Rows are points. Each copy is the shape, with its points in the same order, turned, moved and blurred by noise. Is it also mirrored, or only turned?

Shape, 7 rows:
[[ 1.3 -8.7 -0.7]
 [ 1.8 -5.6  1.6]
 [-1.1 -0.3 -1.7]
 [ 3.7 -4.4 -1.0]
 [ 1.9  3.8 -0.5]
 [-5.1  3.7 -0.6]
 [-7.8 -2.2 -5.5]]
Copy 1, 7 rows:
[[-6.9 -6.2 -0.4]
 [-7.1 -2.8  0.7]
 [-0.1 -0.8  1.3]
 [-5.9 -1.0 -2.3]
 [-0.9  4.5  0.9]
 [ 2.8  1.2  5.6]
 [ 4.5 -6.2  3.1]]
Copy 1 is: mirrored
Copy 2 (7 x 3):
[[ 7.9 -3.3  2.2]
 [ 4.9  0.1  1.4]
 [-1.3 -0.3 -1.0]
 [ 3.3 -2.0  4.5]
 [-4.1  2.5  3.7]
 [-4.5  2.0 -4.1]
 [-0.8 -5.1 -6.6]]
Copy 2 is: mirrored
Copy 3, 7 rows:
[[ 6.0 -1.4  2.2]
 [ 3.5 -3.1  1.1]
 [-1.5  1.8 -0.7]
 [ 4.4 -1.3 -1.8]
 [-3.4  0.5 -5.2]
 [-7.2  2.8  0.1]
 [-2.5  6.9  5.4]]
Copy 3 is: mirrored
Copy 4, 7 rows:
[[ 8.4 -3.9 -4.9]
 [ 6.7 -3.7 -1.4]
 [ 0.9  0.1 -2.5]
 [ 7.3 -0.3 -1.7]
 [ 0.6  2.8  2.0]
 [-4.6 -0.5 -1.7]
 [-2.3 -1.1 -9.4]]
Copy 4 is: only turned

Shape (10 x 6):
[[ 0.4 -2.5  2.7 -3.3  6.8 -2.5]
 [ 4.4  5.9 -4.9  4.5  0.9  2.1]
 [ 3.2 -3.8 -2.7 -4.3  4.2 -6.6]
 [ 3.4  5.4 -4.7 -1.8  5.6 -0.6]
 [-1.2  4.9 -1.3  6.4 -1.7  5.2]
 [-5.8 -1.6 -1.7 -5.0 -0.7  1.5]
 [-3.8 -3.9  3.7 -3.6  1.6  1.9]
 [ 0.2  6.3  3.3  2.9 -2.9  2.3]
 [-1.7  5.4 -1.0  6.7  1.4  1.8]
 [ 4.5  2.9 -3.7  1.8  1.1  4.1]]
Copy 1 (10 x 6):
[[ 1.8  0.7  0.6 -0.4  9.1 -1.8]
 [-2.0 11.0  1.7  1.5 -2.2 -0.9]
 [ 0.7  2.4 -2.4 -3.1  8.6  4.6]
 [-3.4  8.9  3.8 -0.1  5.0  1.1]
 [-3.0  5.9  1.8  3.8 -5.4 -4.8]
 [-3.0 -4.5  3.5  1.6  1.0  2.0]
 [ 1.9 -4.8  2.4  2.6  3.7 -1.5]
 [-1.4  3.7  3.6 -1.1 -4.3 -6.4]
 [-3.9  6.3 -0.3  2.6 -2.6 -5.9]
 [ 0.4  8.8  3.0  2.9 -1.6  0.5]]
Copy 1 is: only turned
Copy 2 (10 x 6):
[[-5.4 -2.4  1.9 -8.0  2.9 -1.1]
 [-1.2  4.7  3.1  5.7  4.0 -1.0]
 [-6.4 -4.9 -1.6 -4.5  6.9 -4.9]
 [-4.3  2.2  2.0  0.6  8.4  1.6]
 [ 0.4  4.9  2.6  5.0 -3.0  1.7]
 [-3.0 -1.5 -6.1 -3.6 -1.2  3.0]
 [-2.4 -0.7 -2.2 -8.2 -2.8  0.6]
 [ 4.9  1.7  3.6  1.6 -0.8  1.7]
 [-1.5  1.9  5.3  4.5 -2.0  2.4]
 [-1.7  6.0  1.1  2.0  3.3 -1.7]]
Copy 2 is: mirrored
Copy 3:
[[-5.4  4.0  0.6 -0.3  6.7 -3.1]
 [-1.1  1.2 -0.2  4.8 -6.8 -3.9]
 [ 0.8  4.7  0.6 -0.8  7.0 -6.9]
 [-4.2  4.3 -0.9  1.1 -3.2 -8.0]
 [-2.3 -1.2 -0.5  2.4 -7.5  3.2]
 [-2.0 -0.7 -2.0 -8.5  1.5  0.0]
 [-5.2 -1.4  0.3 -4.8  5.6  2.1]
 [-4.0 -0.4  5.3  0.7 -5.9  2.5]
 [-2.9  3.0 -0.5  2.8 -6.2  2.9]
 [-2.7 -1.9 -0.7  3.6 -3.9 -4.4]]
Copy 3 is: mirrored

Shape:
[[-2.6  1.5 -2.7  3.6  2.0 -0.8 -2.5 -7.2 -3.1]
 [ 5.4  2.2  1.7 -3.2 -4.6 -3.0 -1.5  2.8  3.7]
 [ 5.8  4.0  3.1  1.1 -5.4 -4.0 -6.4  1.5  4.2]
 [-6.7 -5.7 -2.7 -5.1 -2.9  4.3  3.3 -3.7  3.4]
 [ 5.0 -3.6  2.7 -0.7  4.4  0.2 -5.8 -7.1  2.7]
 [-0.6  0.6 -4.8 -2.4  1.3 -0.1  4.7  2.7  1.5]
 [ 2.3  2.2  3.7 -0.5  0.9  4.6 -7.8  3.0  4.4]
 [-2.9  6.1  1.1 -8.5 -0.8  0.4  1.2 -1.2  1.5]
 [-4.6 -2.6  4.9  0.5  0.0 -0.1 -1.8 -1.2 -4.1]
 [-0.7  3.9 -2.8 -8.8  0.2  0.3 -1.9 -6.8  2.9]
 [-0.7  0.1  1.5  3.0  1.5  3.1  4.6 -8.3 -2.7]
 [ 3.8  5.3  2.0 -6.4 -1.8  6.9 -0.6  4.2 -6.3]]
Copy 1:
[[  6.7  -1.3   4.1   2.3  -1.7  -1.6   1.2  -1.8  -3.1]
 [ -5.4   3.5  -0.1  -3.0  -0.7  -3.2   1.5   4.1   4.8]
 [ -7.9   6.1   3.0   0.5  -1.2  -3.1   0.5   4.2   2.0]
 [  1.7 -11.4  -0.6  -3.7  -0.1   4.6  -0.1   1.6   2.6]
 [  1.3  -1.2   7.4   4.1   7.1  -3.8   0.7   4.1   2.5]
 [  3.7  -1.4  -6.8  -3.1  -0.2   0.4   1.4   2.7   2.5]
 [ -5.1   3.0   1.1   2.6   4.9   1.6  -5.1   1.4   2.9]
 [ -1.8  -2.4  -2.6  -2.4  -0.7  -1.7   1.5  -5.3   7.2]
 [  1.3  -0.4   4.2  -3.8   4.5   3.0   2.8  -2.7  -3.0]
 [  0.1  -6.2   0.5   0.4  -1.0  -5.6  -0.5  -3.0   7.3]
 [  8.6  -1.1   4.8   0.6   0.4   3.7   5.0  -0.3   2.4]
 [  1.9   6.1   0.1  -8.1   2.6   1.5  -4.6  -3.7   8.1]]
Copy 1 is: only turned
Copy 2, 12 rows:
[[ 2.2 -0.4 -3.5 -0.7  6.8 -2.0  0.2  0.8 -2.4]
 [ 3.2  1.2  7.0 -5.2 -6.4 -0.4 -1.6  0.9  1.2]
 [ 8.7  2.6  6.4 -5.3 -3.6  2.6 -1.6  3.1  1.5]
 [-8.3 -2.5 -3.5  0.0 -2.4  0.9 -7.2 -2.8 -0.9]
 [ 8.4 -6.1  1.8 -1.0  1.7 -1.6 -4.6 -5.1 -1.5]
 [-6.1 -2.1  4.2 -0.5 -1.3 -4.3  0.0  2.0  1.7]
 [ 4.3 -3.5  8.4 -1.1 -0.3  7.3 -1.1 -0.8 -0.9]
 [-4.9  1.7  5.8 -5.9 -1.0 -0.5 -2.8 -1.7 -6.5]
 [ 1.5  0.9 -1.9  3.8 -1.7  1.2  1.1 -2.1 -5.4]
 [-2.2 -2.7  2.8 -8.7  1.9 -1.9 -5.8 -1.6 -5.3]
 [-0.5  1.9 -2.7  0.8  5.3 -3.4  0.2 -6.9  0.6]
 [-3.0 -1.7  6.0 -6.4 -3.7  3.5  8.5 -5.2 -3.0]]
Copy 2 is: only turned
Copy 3:
[[-5.9 -6.0  1.5 -0.3 -0.3 -1.5  1.2  4.3 -2.0]
 [ 6.4  3.3 -1.1 -0.5 -3.6 -2.2 -0.8  0.3  6.3]
 [ 5.0  2.7 -2.1 -0.4 -5.6 -2.4 -3.8  5.5  6.5]
 [ 0.1 -1.6  4.0  2.3 -5.6  1.0  3.4 -8.3 -7.3]
 [ 3.0 -6.8  6.2  3.0 -3.1  5.0 -0.8  5.7  2.9]
 [ 0.5  0.8  0.4  2.8  3.4 -1.9  2.1 -5.4  0.4]
 [ 5.5  2.5  1.2 -1.3 -0.4  4.9 -6.0  4.4 -0.1]
 [ 0.0  3.0  6.0 -5.7 -0.9 -2.1 -0.1 -4.5  1.7]
 [ 3.3 -2.3  4.0 -2.1 -1.6 -3.7  2.9  4.4 -6.7]
 [-2.8 -2.8  6.1 -4.1 -3.5  1.5 -1.3 -5.4  4.0]
 [-5.1 -1.2  6.0  2.1 -1.3  1.1  8.0  4.1 -2.7]
 [ 4.9  3.7 -0.8 -9.8  3.6  3.3  4.6  0.2  0.8]]
Copy 3 is: mirrored

Shape:
[[-1.2  3.3 -4.5  1.8  6.1 -2.7  0.0  2.0  0.3  0.5 -0.9  0.4]
 [ 3.8  3.6  7.1  5.7  4.4 -3.6 -0.5 -4.6 -0.1  0.5  5.1  2.3]
 [-3.2  1.3  4.1  4.4  0.9 -3.5  4.9  2.6 -4.3 -3.4  3.0 -6.2]
 [-3.0 -5.7 -3.2 -4.6 -0.1 -0.2  4.3  0.8 -0.2 -1.9  2.9  4.7]
 [ 0.9  3.7  3.5 -2.1 -4.7  3.2  2.4  0.8  1.5  1.3 -5.4 -4.0]
 [-6.3 -1.0 -3.2 -1.6 -3.0  1.4  0.7  2.3  1.1  1.7  4.8 -0.4]
 [ 4.8 -3.9 -4.1  4.0  8.1 -4.2 -3.8  2.0 -6.2  2.5  0.9 -2.2]
 [ 2.9  2.0  2.8 -2.6  3.7 -5.1  5.1 -1.9  1.1  2.8 -4.6  5.6]
 [-1.0 -0.4  5.6  6.9 -1.2  5.0  5.7 -1.7 -3.9  3.2 -5.5 -1.4]
 [ 0.8 -1.7  2.9 -3.4 -0.1  4.9  3.8  4.1  1.9  5.7 -2.5  1.6]
 [-0.1 -2.0 -2.2  6.3  1.6 -5.9 -3.1 -5.3 -2.7 -3.5  4.1 -1.5]
 [ 2.5  2.9 -4.0  1.9  5.7  3.6 -0.9  2.8 -4.4 -1.7 -1.1 -2.1]
 [ 4.9 -5.4 -4.7  3.0  2.8  1.0  0.1 -0.4 -3.7 -1.2  4.0 -3.1]
 [ 3.7 -5.6  0.2  7.1 -3.2 -0.1  0.1 -0.8  1.2 -0.8  3.9 -5.2]
 [ 2.5  0.3 -1.9  4.8 -4.0 -1.5 -3.3 -0.8 -5.8  3.8  5.5  4.1]
 [-5.6  2.9  5.2 -4.4 -2.5 -0.6 -2.2 -7.7 -3.2  5.9 -4.7  0.4]
 [ 1.8  1.8 -3.1  3.0  2.7  0.5  6.8 -0.6 -1.9  0.1  2.7 -6.4]
 [-2.6  3.1 -3.6  0.3  5.7 -6.3 -1.6 -5.3 -7.5 -5.3  0.2  0.8]]
Copy 1:
[[ -1.5  -5.1  -0.5  -4.1   1.5  -1.1  -5.2   1.6   0.3  -5.4  -1.7   5.0]
 [ -4.1  -2.3   9.0  -4.9   3.2  -1.3  -5.2  -8.0  -3.2  -3.8   4.0   1.0]
 [ -6.5   2.5  -0.8  -3.0   5.3  -1.4  -2.4  -5.5   4.4  -0.8  -2.2  -2.2]
 [ -2.2  -4.1   2.2  -0.5   0.9   2.7   1.7   5.9   2.6   6.1   1.1   3.7]
 [  7.4   4.3   2.2  -0.1   6.3  -0.9  -0.1  -2.5  -1.7  -0.2  -4.6   1.9]
 [  0.0   1.6   0.9   1.4  -1.3   4.3   0.8   2.8   5.6  -1.0   1.5   4.3]
 [ -4.0  -9.1   2.1  -8.1  -2.1  -1.0   0.6  -1.1   0.0  -7.9  -4.0  -2.7]
 [ -0.5  -3.7   6.9  -4.7   6.9  -3.7  -1.8   1.6  -6.0   0.8  -1.7   7.6]
 [  0.3  -1.7   0.9   1.8   5.4  -1.7   3.7 -11.1  -2.6   1.0  -5.4   2.4]
 [  4.8  -4.0   4.6   2.3   7.4   2.2   3.5   1.0  -0.9  -0.2  -3.0   3.5]
 [ -4.7  -1.6   2.5  -8.2  -6.8  -0.6  -4.0  -4.8   1.6  -0.9   0.5  -0.1]
 [  2.7  -6.6  -3.9  -3.7   2.3  -2.7  -2.4  -0.8   1.5  -4.1  -0.8  -1.1]
 [  0.2  -7.7   1.0  -6.7  -2.9  -1.2   2.2  -2.3   5.6   0.0  -1.3  -2.4]
 [  0.7  -1.9   6.6  -2.9  -3.7  -0.7   0.5  -6.9   6.3   0.1  -3.8  -2.0]
 [ -1.9  -1.4   4.2  -0.3  -6.2  -2.3   3.5  -2.1  -1.3  -5.2   3.8   0.0]
 [  1.4   4.8   0.4  -4.5   2.7   6.7   2.3  -3.6 -10.2  -0.6   0.2   5.4]
 [  0.3  -1.2  -0.5  -6.6   4.3  -3.9   0.9  -5.1   7.1  -1.6  -0.8   2.6]
 [ -6.0  -2.7  -5.9 -10.1  -1.7  -1.9  -5.1  -0.4  -3.2   0.4   2.5   1.4]]
Copy 1 is: mirrored
Copy 2 (18 x 12):
[[-2.2  0.0 -0.1  0.0 -1.1 -4.8  2.0 -1.5 -4.0 -5.0  7.2 -1.8]
 [ 2.3  0.2  3.9  3.6 -4.3  2.9 -1.3 -7.2 -4.7 -2.1  8.6  7.1]
 [-2.0  1.7  5.0  4.2 -5.0 -5.2 -2.5  5.0 -6.2  1.0  5.1  6.8]
 [-5.1 -7.7  2.1 -3.7  0.3  2.9  2.3  4.4 -3.5 -0.4  1.9 -0.7]
 [ 1.2  2.5 -0.9  3.3 -3.5 -3.3  0.9 -1.4 -1.1  0.8 -6.6  2.6]
 [-3.0 -0.6  3.3 -3.7  0.1 -0.6  1.0  5.1  2.5  0.6  2.7  0.2]
 [-6.5 -1.5 -4.3  1.0 -9.0 -3.1 -1.5 -3.0 -4.4 -0.1 12.2 -1.3]
 [ 1.5 -6.9  0.4  3.5 -3.7 -0.4  7.3 -4.7 -5.9 -5.1  1.4  2.4]
 [ 6.5  2.1 -4.7  4.6 -5.5  0.2  0.4  4.3 -6.0  2.2  0.9  4.7]
 [ 3.5 -4.0 -0.5  0.5 -3.5 -0.7  2.8 -0.5 -2.0  4.2 -3.0 -3.3]
 [-6.5  1.5 -0.9  1.4 -2.2  2.5 -2.9  0.5 -2.4 -4.4 10.2  7.3]
 [-2.7  4.0 -2.6 -1.7 -4.6 -3.3 -1.5 -1.2 -7.4 -1.8  4.6 -4.0]
 [-7.0 -0.8 -2.4  0.7 -7.0  2.5 -5.8  1.7 -3.4 -1.0  6.2 -1.8]
 [-3.1 -1.0 -1.5  4.1 -4.6  1.9 -9.3  1.7  1.1 -0.2  4.3  4.3]
 [-0.7  0.3 -1.0 -7.2 -8.4  3.2 -1.6 -1.0  0.9 -1.6  6.8  5.9]
 [-0.7  4.1 -1.3  2.5 -2.1  3.0 11.9 -1.9  0.2  3.4  0.7  6.2]
 [-2.4  2.0  2.6  4.7 -7.0 -2.2 -2.9  4.2 -4.5 -4.7  3.6 -1.6]
 [-9.2  3.3  0.1 -1.0 -2.5 -0.5  5.1 -0.3 -8.8 -5.2  8.7  5.4]]
Copy 2 is: only turned
Copy 3, 18 rows:
[[ 0.1 -0.6 -0.6  2.9  4.6 -6.0 -2.8  2.0 -2.9 -2.2 -5.6  4.9]
 [ 0.9  5.5  4.4  4.4  0.0 -4.8 -4.9  4.3  8.9 -1.7 -1.0  1.4]
 [-2.7  1.8 -4.0 -2.4  6.9 -1.3 -2.2  8.8  4.0  0.1 -3.2 -1.1]
 [-6.3 -0.6  0.4 -3.2 -0.1 -0.9  1.7  1.3 -5.4 -5.4  1.4  4.2]
 [ 1.7  2.1 -6.2 -2.1  0.7  0.1  0.2 -5.1  1.5  3.1 -5.7 -3.2]
 [-2.2 -5.7 -5.3 -1.5 -0.7 -1.2  0.1  2.2 -1.6 -3.4  1.8  2.8]
 [ 5.5  4.0  4.3  3.6  4.2 -4.6 -1.6 10.0 -6.0  2.2 -2.4  4.5]
 [-2.4  7.9  2.2 -0.4  0.8 -8.8 -1.4 -3.6 -1.1 -3.2 -4.4 -0.3]
 [ 2.4  4.3 -3.1 -4.1 -2.1 -3.1  5.9  3.1  6.1  2.4 -8.7  0.5]
 [ 2.1  5.4 -5.7 -4.5 -3.0 -2.4  1.4 -3.1 -2.3 -0.1 -1.1  4.0]
 [ 0.6 -2.7  6.4  4.2  3.8 -1.7 -0.9  8.6  2.2 -3.0 -1.9 -0.7]
 [ 0.5  1.7 -1.7  3.3  3.6 -0.8 -1.4  3.3 -3.1  4.9 -6.5  6.6]
 [ 1.7  2.1  3.7  3.0  4.0  1.1  3.5  7.1 -2.8  2.2  0.7  4.5]
 [ 4.6  1.2 -0.5  2.5  3.3  2.8  4.7  6.9  3.1 -2.0  1.6 -0.2]
 [-0.1  0.8 -0.2  7.1 -6.1 -3.2 -0.1  8.1 -1.0 -0.2 -0.2 -0.8]
 [ 0.4 -3.5  1.9 -5.9 -6.1 -7.5 -3.7 -2.6  2.6  2.9 -4.9 -5.2]
 [-1.2  1.0 -2.4  1.0  7.8 -3.2  3.4  4.0  2.4  3.8 -1.1  3.2]
 [-5.3 -2.7  7.8  2.4  4.4 -4.3 -5.4  5.7 -1.4  0.5 -7.4  0.7]]
Copy 3 is: only turned
